Each point is reached from the start by the listed moves, each made once or not at all, plus a little noise. Say if it took an odd or an even number of moves. Then give how often each move was made.
In the rows, zero is written as 128.

Moves:
(1): [162 154]
(2): [101 173]
Start: [151 142]
Points:
[123 184] => odd (0, 1)
[187 169] => odd (1, 0)
[158 213] => even (1, 1)

Moves:
(1): [200 196 139 145 133  57 149 139  70]
(2): [124 109 100  98 138 129 126 174 144]
(3): [124 129 187 146 114 145  96 144 127]
(4): [ 98 177 113 143 117  93 143 114 123]
(5): [146 176 119 133 189 157 124 139 115]
(6): [129 134  86 144 129 152 147 142 134]
(7): [142  67 166 106 141 144 184 114 118]
(8): [113 116  82 141 135 116 119 161 136]
Start: [109 143 136 124 110 118 126 158 152]
Points:
[ 97 239 113 145 162 113 138 155 133] => even (0, 0, 0, 1, 1, 0, 0, 0)
[166 201 102 158 122  36 138 202 101] => even (1, 0, 0, 0, 0, 0, 0, 1)
[125 232 116 159 107  20 120 249 113] => odd (1, 1, 1, 1, 0, 0, 0, 1)
[ 75 109  43 118 131 112 208 223 168] => odd (0, 1, 0, 1, 0, 1, 1, 1)

Moves:
(1): [103 140  87 133 183 106 144 130 150  94 140 154 126 151]
(2): [ 82 142 126 117 137 147 141 165 161 129 132  97 124 108]
(3): [114 155 183  79 150 130 109 162 173 124 139 103 136 153]
(4): [ 75 109 175 105 103 124 136 133 158 116 124 150 169 114]
(5): [143 119 134 148 124 151 106 142 118 104 135 118 141 148]
(6): [142 105 140  89 113 101 132 149 119 118 144 130 115  96]
(7): [128 135 126 151 109 129 120 104 119  95 148 101 153 147]
(8): [125 118 131 112 116 129 139 141  89 126 129  91 140 129]
(9): [150  92 155 128 135 129 104 145 107 115 106 100 129 102]
(10): [136  97 139 146 124 179 151 157 141  87 114 105 138 140]
(11): [126 119 184 124 101 136 133 164 127 126 133 113 123 133]
(12): [131 117 116 142 141 115 175 125 141 130 175 160 138 128]
Start: [118 132 103 157 132 143 110 116 150 151 127 147 144 112]
Points:
[114  75  76 158 149 136 204 154 141  35 210 121 185 133] => even (1, 0, 0, 0, 0, 1, 1, 1, 0, 1, 0, 1)
[ 50 118 180  79 137 120 101 175 182  30 192  97 229 158] => odd (1, 0, 1, 1, 1, 1, 1, 1, 0, 0, 0, 0)
[ 46  66 231  62 137 140 204 249 223  48 203 126 202 131] => even (1, 0, 1, 1, 0, 1, 0, 1, 0, 1, 1, 1)

Moves:
(1): [ 86 126 132 104 118 149 116  97 127 132 107 131 105 117 138 126 129  94
 134 138 142 128 155]
(2): [107 147 112 136 140 124  97 121 142 130 140 118 140 121 139 123 137 142
 151 145 122 134 118]
(3): [141 125 111 109 136 157 132 136 132 108 133 120 127 128 140 128 106 120
 124 109 115 125 131]
(4): [154  88 134 131 129 159 137 138 150 106 120 115 125 128 102 116 128 119
 139 149 137 141 138]
(5): [163 118 121 121 123 139 141 145  94 128 126 136 148 113 126 105 128 135
 119 135 123 126 111]
(6): [129 153 124 125 141 138 128 126 124 139 125 129 134 136 114 136 109 138
 138 141 137 119 136]
(7): [131 128 107 134 107 155 136 136 131 122 145 132 136 158 148 144 147 101
 145 100 143 126 137]
(8): [151 126 135 158 132 133 136  99 128 105 130 127 134 113 164 148 135 135
 137 137 120 114 125]
(9): [125 119 141 157 167 128 124 123 104 103 140 133 124 126 127 100 125 141
 112 119 124 116 152]
(10): [132 140 119 133 153 123 114 125 143 142 133 138 140 130 152 151 149 119
 148 148 139 139 157]
(11): [107 111 110 133 124 126 115 106 132 143 114 120 121 115 132 108 103 134
 136 124 172 123 123]
(12): [126 119 112 128 141 123 130 118 122 119 118 115 133 109 117 138 140 138
 125 130 136 115 144]
(13): [135 156 135 149 150 139 120 131 133 133 127 113  98 138 134  99 132 149
 116 123 137 138 137]
(14): [137 103 146 116 167 141 145 135 136 128 123 123 135 138 139 126 150 127
 119 116 132 118 105]
(15): [115 106 118 118 119 113 115 124  99 133 126  94 124 144 135 145 115 119
 105 158 126 122 121]
(16): [123 133 111 117 126 131 128 140 130 141 123 139 114 118 136 133 123  97
 150 125 111 130 116]
(17): [122 128 107 111 112 129 141 121 135 120 135 125 127 131 143 123 131 131
 116 148 130 115 140]
(18): [110 137 140 143 119 129 125 141 123 121 118 147 150 115 143 127 117 127
 105 127 122 142 123]
(19): [134 134 117 147 143 126 128 130 118 100 133 132 125 158 131 128 142 153
 165 120 120 165 100]
(20): [146 111 128 125 145 135 110 120 140 114 147 149 123 129 124 138 142 121
 120 134 125 122 118]
Start: [113 110 154 131 131 126 168 100 116 135 114 128 120 125 123 122 140 139
 100 139 120 137 123]
Points:
[121 137 133 187 215 145 129  70  93 105 138 142 107 123 217 140 139 136
  66 217 109 116 169] => even (0, 0, 0, 0, 0, 1, 0, 1, 1, 1, 0, 0, 1, 0, 1, 1, 1, 1, 0, 1)
[106  69 122  98 196 203 121 101 128 128 103 120 110 110 196  98 185  85
  85 249 130 158 126] => even (1, 1, 0, 1, 1, 0, 0, 0, 0, 1, 0, 0, 1, 1, 1, 1, 1, 1, 0, 1)
[120 119  87 192 195 177 137 126  33  50 141  88 147 156 182  77 147 185
  89 124 108 165 116] => even (0, 1, 1, 0, 1, 0, 1, 0, 1, 0, 0, 1, 1, 0, 1, 0, 0, 1, 1, 0)
[138 111 104 115 102 195 190 159  86 113 120 162 155 115 175 119 120  79
 102  93  94 147 101] => odd (0, 0, 1, 0, 1, 0, 1, 0, 0, 0, 0, 0, 0, 0, 0, 1, 0, 1, 0, 0)
[129 133  72 151 243 246 181  68  77  52 130 110 108 136 226  87 180 149
 158 131 120 114 137] => even (1, 1, 1, 0, 1, 1, 1, 1, 1, 0, 0, 1, 1, 1, 0, 1, 1, 0, 1, 0)
[166  78  82 160 190 210 153 113 114  72 155 126 108 113 137  60 193 134
 111 165 127 121 153] => even (0, 1, 0, 1, 1, 0, 1, 0, 1, 0, 0, 1, 1, 0, 0, 1, 1, 0, 0, 1)
